Rows are points. Each copy is the shape, with its points in the same order, turned, moved and blurred by noise. Some copies are also mirrored. Which?

Shape (5 x 2):
[[ 2.1 -3.1]
 [-3.6  0.9]
 [-3.8 -2.5]
 [-2.2 -2.1]
 [ 2.8  5.5]]
Copy 1 (5 x 2):
[[ 0.7 -2.6]
 [-5.7  1.3]
 [-5.2 -2.0]
 [-3.3 -1.7]
 [ 1.7  5.9]]
Copy 1 is: only turned
Copy 2, 5 rows:
[[ 0.4 -3.7]
 [-3.4  2.2]
 [-4.8 -0.9]
 [-3.2 -1.2]
 [ 4.3  4.1]]
Copy 2 is: only turned

Shape:
[[-1.6  0.4 -1.0 -5.2]
 [-0.5 -9.4 -2.4 -0.1]
 [ 4.8 -3.8 -1.8  1.0]
 [ 1.1 -4.2 -0.8  1.4]
 [ 1.4  3.4 -3.6 -0.1]
 [-0.8 -0.2  2.0  2.7]
 [-1.9  2.7 -3.9  2.9]]
Copy 1:
[[ 1.7  0.6  0.5 -4.3]
 [ 1.6 -9.5  3.2 -2.1]
 [-0.8 -7.1 -2.3  0.9]
 [-0.5 -6.0  1.1  1.1]
 [-4.6  0.1 -2.0 -0.7]
 [ 0.0 -0.7  3.3  3.1]
 [-5.5 -0.1  2.6  0.3]]
Copy 1 is: only turned
Copy 2 (7 x 4):
[[-1.9  1.6 -6.3  0.8]
 [ 0.0 -5.6 -7.5 -6.8]
 [ 3.6 -2.3 -2.1 -4.7]
 [ 0.2 -4.2 -2.9 -3.6]
 [-0.7  2.8  0.7 -2.4]
 [-1.7 -3.8 -0.2  0.2]
 [-4.1  0.3  1.6 -3.5]]
Copy 2 is: mirrored

Shape:
[[ 3.0  3.6  1.0  2.0 -0.2 -5.4  2.7 -0.1]
 [-3.2 -2.4 -2.0 -1.1  3.7  4.0 -0.2 -3.4]
 [-0.4  0.0 -5.4  1.7 -0.8 -1.0  1.5  0.7]
 [ 0.8 -2.3 -2.7 -3.9  0.2 -2.7  0.2  3.1]
 [-5.0  8.2  0.8  1.9  2.5  1.5 -1.0 -5.2]
 [-5.5  2.5 -4.0  1.4  4.0 -6.8  7.4 -0.4]
 [ 2.9  2.3 -0.1  0.8  1.1  4.0  4.0  0.8]
 [ 2.1 -0.8  2.7  6.2 -1.2 -4.5  0.6  5.4]
 [-2.6  0.0 -3.6 -0.1  0.8 -1.6 -0.5 -5.9]
 [ 5.3  3.5 -6.9 -1.3  5.4  4.0  1.2 -0.1]
 [-1.6  1.3 -0.1 -0.1 -2.8 -3.8  2.5  0.8]
 [ 1.6 -3.0  1.9  3.7 -1.3 -4.0  2.5  3.1]]
Copy 1:
[[  0.7   3.1   1.7  -1.3  -0.2  -5.0  -3.2   3.4]
 [  3.0  -0.3  -1.7   0.1   0.0   5.3  -0.5  -5.6]
 [  0.7   0.1  -2.8  -1.6  -3.3  -0.5  -4.9  -0.9]
 [  1.5  -5.3  -3.9  -1.8   0.1  -3.5  -2.6  -2.1]
 [  3.1   6.5   3.1  -7.0   1.7   4.6   0.0  -1.0]
 [ -5.5   4.2   1.3  -3.6   0.5  -3.4  -7.2  -5.9]
 [  0.4   3.5  -5.0   0.7  -1.5   0.7   1.6   1.7]
 [ -2.0  -2.4   2.2   1.3  -1.6  -1.6  -4.2   7.1]
 [  4.9   1.4   1.3  -2.6  -1.7   1.3  -3.5  -5.0]
 [  4.5   4.8 -10.6  -1.3   1.1   1.3  -3.4  -0.9]
 [ -1.1  -0.1   1.6  -3.3  -2.9  -3.9  -1.0   0.0]
 [ -1.7  -2.3   1.1   2.9  -2.2  -3.1  -3.7   3.8]]
Copy 1 is: only turned
Copy 2 (12 x 8):
[[-1.0 -1.9  0.8  2.4  2.0  0.3  1.2  6.9]
 [ 3.3  5.4 -2.5 -1.2 -0.5 -2.0  3.2 -2.3]
 [-0.6  0.2 -4.9 -0.3 -2.2 -1.4  1.1  2.8]
 [ 0.7 -2.9 -0.5 -4.5 -3.0 -2.1  3.9  2.8]
 [ 5.2  5.1 -2.8  4.8  2.4  6.2  2.5  2.3]
 [-3.7  3.5 -6.8 -0.5  2.0 -0.2  8.4  8.5]
 [ 3.2 -3.0 -3.2  3.4  1.5 -2.5  2.6  0.4]
 [-5.1 -4.5 -1.3 -2.4  5.0  0.6 -2.5  3.4]
 [ 0.5  5.9 -1.4  1.4 -3.2 -0.2  2.7  3.3]
 [ 8.9 -1.1 -5.1  1.1 -1.2 -6.1  0.5  3.9]
 [-2.2 -2.4 -1.4  0.4 -0.8  1.9  3.9  4.0]
 [-5.4 -2.7 -0.3 -1.6  3.1 -2.2  0.9  2.4]]
Copy 2 is: only turned
Copy 3 (12 x 8):
[[ 1.0 -0.2  2.9 -3.3  0.3  1.2  2.8  6.1]
 [-1.1 -3.0 -3.2  1.1  0.1  4.1 -1.1 -4.2]
 [ 1.8  0.2 -3.6 -2.8 -2.9  1.5  0.1  2.0]
 [-0.3  0.1 -4.8 -5.8  3.2  0.0 -2.1  2.2]
 [-3.9 -3.8  0.8  6.8 -2.8  0.7  4.0  2.6]
 [-0.2 -3.2 -4.2 -3.0 -2.8  8.3  3.3  8.2]
 [-1.0  5.2  0.9 -0.1  0.1  3.3 -1.1  0.4]
 [ 8.8  2.3  1.0 -2.3  2.4  0.3  0.5  6.0]
 [-0.5 -5.8 -1.6 -2.0 -3.5  0.9  1.8 -0.5]
 [-4.4  6.2 -3.4 -2.9 -1.6  2.0  4.5 -3.0]
 [ 1.3 -1.0 -0.3 -3.0 -0.9  0.8 -2.4  5.9]
 [ 7.7  1.2  0.7 -3.6  2.1  2.3 -1.5  4.1]]
Copy 3 is: only turned

Shape:
[[-0.7  6.3  4.9 -1.3  3.0 -2.1 -1.1  4.0 -2.0  0.6  1.7]
 [-0.9 -3.0  0.9  0.2  1.3  0.5 -3.4 -2.9  3.2 -5.8 -1.1]
 [ 5.3  5.9 -3.6  0.0  1.0  3.2 -4.8 -1.0 -0.5  5.2  1.3]
 [ 3.8  4.3 -1.4  2.7 -1.3  2.2  3.9 -1.2 -1.5 -0.7  1.3]
 [-3.0 -1.9  0.9 -0.7  2.1 -0.4 -0.1 -1.5 -1.3 -0.7 -2.3]
 [ 1.2 -5.2 -1.1  1.0 -2.7  2.6  3.1 -2.9  5.1  3.0 -3.7]
 [ 0.1  0.9 -0.6 -1.1  0.0 -2.2  2.3 -4.5 -5.3 -0.6  7.7]
 [-0.1 -3.2  0.8 -3.4  6.3  5.9  3.6 -0.4 -6.6  0.3  3.0]
 [-1.3 -2.5  3.3 -0.2  2.6 -1.4  2.5 -3.5 -0.3 -2.4  0.8]
 [ 3.1  0.2  1.3  1.3  4.4  1.7  4.9 -0.3  1.5  4.0 -4.6]
 [ 2.8 -0.6  1.5  0.8 -0.1 -2.6  3.1  5.7 -0.9 -3.8 -0.7]
 [ 1.6  2.2  4.4 -9.6  6.4 -3.9  5.7  3.0  3.1  1.1 -2.1]
 [-1.4  2.8 -6.3 -0.7  1.9  0.0  1.0 -4.6  0.5  4.5  1.8]
 [ 5.5 -6.6 -0.7 -1.0 -1.0 -7.5  1.7  1.5  0.7 -1.1  7.2]
 [ 1.0  0.8  0.1 -2.1 -7.8 -4.2  2.2 -2.1 -0.4 -5.4 -2.3]
 [-3.8  2.3  2.6  0.7  3.7  3.3  2.7  5.3 -1.6  1.3  4.5]]
Copy 1 (16 x 11):
[[ 1.4  1.5  3.9  0.0  1.7  0.5  3.7  0.3  3.4 -8.4 -0.3]
 [ 4.3 -0.9 -1.5 -1.7 -3.5  3.9 -2.2  4.3  2.7  1.7  2.7]
 [-1.4  3.8  1.3 -5.9  0.2  0.2 -1.2 -4.7 -0.1 -1.7 -6.8]
 [ 1.2  0.7 -5.4 -1.4  3.9 -0.7  1.7  0.1 -0.4 -2.1 -4.6]
 [ 0.2 -2.0  0.8 -0.3 -2.9 -0.3  0.6  4.1 -0.2 -0.8  1.6]
 [-2.1 -1.9 -2.8  3.7 -0.8  2.2 -2.1  0.3 -2.9  6.7 -0.8]
 [ 4.4  4.0 -5.0 -0.6 -3.6 -5.2  5.3  0.7 -1.0 -3.4 -1.1]
 [-4.8  6.3 -1.8 -1.4 -1.7 -1.9  3.5  8.5 -2.0 -2.9  0.1]
 [ 3.4 -0.2 -1.4  1.7 -2.8  1.4  2.8  5.0 -1.4 -1.1  2.0]
 [-2.1 -1.1  2.1  0.9  3.7  2.9  2.3  2.8 -4.8  1.4 -2.8]
 [ 2.5 -0.1  0.0  2.5  5.1 -1.1  3.2  4.1  5.4  0.1 -0.4]
 [-2.2  1.3  5.3  0.9  3.1  4.4 11.4  0.9  0.5 -0.3  5.3]
 [-0.3  1.1 -1.2 -4.3 -1.2 -3.5  0.4 -3.9 -5.3 -0.1  0.5]
 [ 7.6  7.0 -0.5  4.7 -0.8 -4.0  4.7  0.9  3.8  5.4  0.3]
 [ 3.2 -5.7 -5.5  1.2 -1.2 -1.1  4.1 -0.5  6.3  2.0 -0.3]
 [-1.9  4.3  0.3  2.4  3.6 -1.6 -0.1  2.9 -0.3 -7.7  2.1]]
Copy 1 is: only turned
Copy 2, 16 rows:
[[  5.9   3.5  -0.2   1.3  -0.6  -0.2  -5.4   1.4  -2.5   1.4   2.7]
 [ -1.6  -1.6  -1.9  -1.6   1.2   4.5   1.6   2.9   3.5  -3.7  -1.5]
 [ -1.5  -1.3  -3.7  -1.2  -4.6   2.4  -2.2  -2.6  -0.3   3.1  10.1]
 [ -1.1   0.0   3.6  -1.2  -4.3  -2.8  -0.6   1.1   1.3  -0.5   6.9]
 [  0.1   1.9   0.5  -1.8  -1.2   1.6   1.8  -0.7  -0.5  -1.9  -1.4]
 [ -7.4  -5.1   0.2   0.2  -5.4   0.3   2.8   0.8  -1.0  -0.9  -2.2]
 [  4.1  -1.7   5.2  -0.5   2.6  -0.3   5.2  -0.9  -2.2  -1.7   6.7]
 [ -3.1   6.8   3.2  -2.0   2.0   1.3   5.4   2.1  -5.9   0.8   4.5]
 [  1.5  -0.4   1.7  -2.6  -0.2  -0.1   3.6   3.2  -1.4  -2.7  -0.4]
 [ -3.5   1.5  -2.0  -3.5  -6.6  -3.7   0.6   2.6  -3.3   0.1   0.7]
 [ -0.9   1.4   1.2   0.3   2.4  -4.8  -3.4   1.6   2.5  -0.3  -0.1]
 [  0.0   2.5  -3.8  -0.7   0.5  -4.3  -4.5   3.0 -10.9  -5.7  -0.3]
 [ -0.6  -1.2  -1.2   1.0  -5.6   1.8   3.7  -3.9  -2.2  -3.5   6.5]
 [ -0.2  -6.7  -1.2   1.4   7.7  -6.5   3.9   0.2  -0.4  -0.5   2.1]
 [ -1.1  -5.5   6.2  -2.0   0.9  -1.1  -3.9  -1.9   2.6  -6.2   0.1]
 [  2.0   6.6   1.6   5.9  -1.2  -0.2   0.6   2.8  -2.0   1.5   2.8]]
Copy 2 is: mirrored
Copy 3 (16 x 11):
[[ 0.3  3.1 -3.7  0.0  0.6  3.5  4.2  7.0  1.5 -0.3  4.1]
 [-0.4  1.6  2.1  1.8  0.5  1.6 -3.5 -3.1 -3.9 -2.2  1.0]
 [ 1.3 -2.1 -1.0 -6.4 -4.1  0.6  2.9  0.9  6.6 -4.6  0.6]
 [-0.8 -1.4  2.1  0.4  0.9 -0.4  7.2  0.2  2.3 -3.8 -2.6]
 [ 3.1  3.3  1.7  2.1  1.6  0.6 -1.6  0.9  2.3  1.5  0.1]
 [ 3.0 -7.2  4.3  1.5  2.7  1.1 -1.8 -3.2  3.0  3.0 -3.4]
 [-0.1  2.7  1.4  6.3 -0.4 -5.6  4.4 -0.1  5.1 -4.2  2.4]
 [ 0.5  5.6  1.3 -0.7  8.5 -3.5  1.4 -2.0  7.5 -0.1  1.9]
 [ 0.9  2.2  1.6  5.7  3.8  0.9 -0.4  0.0  1.1 -0.9  0.7]
 [ 3.1 -3.2  3.7 -1.5  6.7  3.9  0.6  2.3  5.1 -0.9 -2.8]
 [ 2.3  0.0  0.8  0.4  5.6 -0.4  4.0  3.6 -4.0 -0.8  0.7]
 [ 1.2 -0.7  6.5  0.8  7.4  4.8  1.4  7.5  3.7  1.2  9.0]
 [ 0.0 -0.5  4.7 -0.2 -3.6 -3.0  0.2  1.8  7.4 -0.9 -1.1]
 [ 3.0 -5.3 -0.2  5.9  4.7 -7.3  0.2  2.2 -2.1 -4.4  5.5]
 [ 4.3 -0.8  4.9  6.3 -1.5  0.8  6.5 -1.7 -4.7  0.1  1.5]
 [-3.2  3.4 -2.7 -1.7  4.5 -1.2  3.1  5.0  3.9  3.9  0.4]]
Copy 3 is: only turned
Copy 4:
[[  1.3   0.9   1.4   1.0  -0.8   6.0  -5.1   2.9   4.2   2.6  -1.7]
 [ -2.3   2.6  -3.7   0.6  -1.0  -5.4  -2.8   1.1   0.0  -2.6   1.6]
 [  2.6   1.4   1.2   6.9   8.9   3.8  -1.6  -1.9   0.4  -1.3  -1.7]
 [  0.2   3.0   4.7  -1.2   5.2  -0.5   0.0  -0.8  -1.0   2.5  -1.2]
 [ -0.4  -1.2  -1.0  -2.1   0.3  -0.9  -0.1   2.2   2.8  -2.1   1.6]
 [  1.3   1.2  -3.2   0.1   1.5  -4.0   7.7  -3.1  -0.4   0.0   2.7]
 [ -0.8   0.9   4.7  -4.8   3.6   1.2  -6.1  -5.2   3.0  -1.1   3.3]
 [  4.1  -4.4  -2.3  -7.4   6.4   1.0  -4.7   1.2  -0.2   0.2   3.2]
 [ -1.0   1.3  -1.0  -3.8  -0.5  -2.5  -2.0   0.8   3.0   0.8   5.0]
 [  3.0  -1.1  -0.5   0.4   3.6  -0.5   4.7   2.7   1.6   5.4   2.9]
 [  1.6  -1.1   2.2  -1.7  -3.1  -2.9  -1.9   0.0   1.0   4.5  -4.1]
 [ -2.8  -5.9  -4.0   0.0  -2.6   4.9  -1.4   0.4   2.5  10.4   2.5]
 [ -1.2  -1.4   3.5   2.9   4.8   2.8   1.3  -2.8  -0.3  -3.2   5.4]
 [  3.2  -1.3   1.9  -0.4  -3.4  -5.8  -5.3 -10.0   3.5   3.3   1.8]
 [ -7.2   2.4   1.9  -3.1  -1.5  -3.3   1.3  -4.1   3.4   0.1  -4.8]
 [  5.5  -0.2   1.6  -3.3  -1.3   5.5  -3.6   2.5  -1.8   1.1   0.9]]
Copy 4 is: only turned
